Each row of a before or after table is a point. One or more steps were done to the points. Then noise was added and the rows were shuffled. The steps act on how far a point lies along the listed directions, d1 being the first. What was done? A step turns or swaps two directions, mirrors them in a line or flattens them onto one, adds a multiple of one to another, or multiplies one. Angles are multiples of 10 degrees, from the lower direction toward the higher: turns from -170 to 170, lines from 10 to 170 but not 90. Use the fewest steps. Two steps may share a direction if one is a turn and the other turns, adds or multiplies; they go together, in the order done. Otherwise the lowest direction goes first.

Directions:
(1): [62 23 -1]
(2): [ 13 -32  57]
(3): [-20  53  34]
Before (12 x 3):
[[  4 -16  29]
 [ 30 -27 -22]
 [-25  -3  54]
 [  8  -6 -40]
 [ 10   6 -21]
 [-12  23  52]
 [-16  -3  21]
 [  0  26   9]
 [ 30   4  17]
 [ -7 -40  23]
 [ -3 -11 -36]
 [  1  12 -19]]
After (12 x 3):
[[ 24 -52  83]
 [ 17 -37  29]
 [  0  58 -57]
 [-19  33 -55]
 [-22  39 -43]
 [  0  44  21]
 [-16  69 -67]
 [-20 -21  56]
 [-18 -16 -17]
 [ 51 -44  99]
 [ 32 -92  89]
 [  4 -89  62]]
Steps: turn d1 and d3 by 140 degrees; multiply d2 by 3

Directions:
(1): [ -8 -44  59  68  11 -34   8  14]
(2): [ -9   0 -21   5   9 -30  78 -64]
(3): [-73  27  33 -24 -57 -20  11  12]
Before (11 x 8):
[[ -23  -31   38   -1   12  -33   28  -14]
 [ -18   32  -28  -45  -34    8   11  -18]
 [ -71   -7   -9   -9  -30  -27  -12   38]
 [   0   10   16    0  -34   32  -71   58]
 [  -6  -28   22   26   30  -32   24  -28]
 [ -32  -41   58   44  -23   29 -108   89]
 [  -3  -39   22   44   17  -14   -3  -14]
 [ 102  -41  -37   58   79    1  -23  -22]
 [ -39   71   35  -36  -59   -1  -24   32]
 [   8    1   24    3   12  -21   48   -1]
 [  -1   10   14   -5  -49   25  -83   85]]
After (11 x 8):
[[ -17  -22    2   22    8  -20   30  -44]
 [ -92   34   27  -13  -67  -67   53  -35]
 [  30   33  -69  -42   -9   35    4  -30]
 [ -14  -27   31   25   23  -34   22  -22]
 [  19   -3    5   -2   -7   24  -57   39]
 [  20   14 -117  -41   26   37   47  -93]
 [  43   37  -97  -52  -11   34    7  -25]
 [  83   37  -32  -10   32   40  -44   10]
 [  16   -9   35   17   18  -17   29   17]
 [  13  -44   25   10   39  -20   16  -14]
 [  25  -33  -64    9   42    3  -21   16]]
Steps: turn d1 and d2 by -70 degrees; turn d2 and d3 by 160 degrees

Directions:
(1): [ 11  45 -95   6 -33   4 -10  31  24 -16  32 -48]
(2): [ 45  25  44 -17  -5 -81 -47   2  35  -7  51   7]
(3): [ -6  29  36  37  38 -23  17  91 -16 -24 -35 -37]
(4): [ -3  -9 -65  22  27 -71  -3   9 -10  37 -38  63]
Before (14 x 12):
[[  22   27   29  -12   16   -2  -18   12   35  -14   73  -24]
 [ -22  -26   65   42   77  -53   46   57  -35   22  -95   49]
 [  -3    6   22  -18  -14   41   16   12   16  -20   13  -49]
 [  -7  -45    8   -7   21  -17   25  -45    0   16  -39   47]
 [  -9   -6   -5  -15    9   30   16   -8   -6   11  -42  -11]
 [ -23  -19  -51    5    9   -6   29  -57  -49    5  -56   91]
 [  -9  -31  103   18   50  -44   37   -2  -39   25  -38   49]
 [ -41  -44   56   30   49   14   37  -21  -31   51  -32   48]
 [ -16  -41   -9    8   24    8   11  -45  -42   20  -55   37]
 [  21  -15   71  -17  -29   23  -17  -33   12  -15   57  -13]
 [ -27  -68   20  -23  -20   93    8 -121    3   27   22   37]
 [  53   39   58  -21  -32  -10  -32   -2   28  -48   74  -60]
 [   1  -12   26  -51  -37   85  -16  -49    5  -18   21  -42]
 [  15    1   81   -4    0  -37   -2   31    1  -37   14   -3]]
After (14 x 12):
[[-43 -48  32  12   6  98  30 -49 -16  13 -15   5]
 [-22  -3 -20  -6  12  45  25  -1 -11   7 -49 -16]
 [-11  -3  22 -27 -19  48  14  -7  20 -12   8 -36]
 [-27 -22 -29  28  34  16  28   7 -57   7 -71   6]
 [-22  15 -16  66  60 -56  48 122 -23  -1 -87 -15]
 [  5  25  44  43  43 -66  37  89 -25  -5 -35 -17]
 [ 34  27  65   3  -8 -65 -18  45  23 -47  38 -22]
 [ -3 -19  43 -50 -21  85 -12 -39  -2 -16   4 -39]
 [-50  -6   5  63  46  24  49  53 -28  30 -41  -8]
 [ 28  25  50 -29  11 -28 -30  -4  47  -1  91 -17]
 [-39 -14 -64  26  26  13  53 -21 -52  -6 -85  66]
 [ 72  32  84 -40 -38 -38 -61 -22  44 -40  97 -42]
 [ -9 -13 -12  23  32 -25  32  15  -7   5 -51  17]
 [ 37   5  78 -11 -22  -1 -25 -10  22 -20  65 -22]]
Steps: turn d1 and d3 by -50 degrees; multiply d1 by 0.4; multiply d2 by 1.6
